Each row of a before or after table is a point. The points were changed in one or more steps. Then noise was added and the rows were shuffled. The steps act on how far a point lies along the listed directions, d1 being the first. Write out the steps. A step turns or swaps two directions, mirrors them in a line or flattens them onto one, adds a multiple of one to another, or multiplies one. Angles are multiples of 10 degrees, from the lower direction toward the higher: turns from -170 to 170, lines from 10 to 170 but not 90. Use the fewest steps. Two steps may share a direction if one is a turn and the other turns, adds or multiplies; they go together, in the order done. Otherwise the lowest direction goes first.

Directions:
(1): [ 0.4 -5.3  0.8]
(2): [2.6 0.9 4.6]
(3): [ 4.7  0.0 -2.7]
Before (9 x 3):
[[ 0.6  1.4  3.4]
 [-0.5 -0.6 -1.2]
 [-0.7  2.3  4.0]
 [ 3.1  2.6  1.7]
 [-0.9  2.6  0.1]
 [-1.5 -0.5  2.8]
 [ 0.5 -0.1  4.1]
 [-6.3 -1.9 -5.7]
 [ 2.5  3.0  2.4]]
After:
[[-2.7  1.6  3.8]
 [-2.5 -1.6  1.5]
 [-2.0 -3.4  3.3]
 [ 0.7  0.7 -1.8]
 [-2.9 -2.4  4.9]
 [ 1.0  6.0 -7.2]
 [-1.2 -1.3  5.1]
 [-4.7 -1.4  6.8]
 [-2.4 -1.5  6.4]]
Steps: turn d1 and d2 by -60 degrees; add -1.5 times d2 to d3
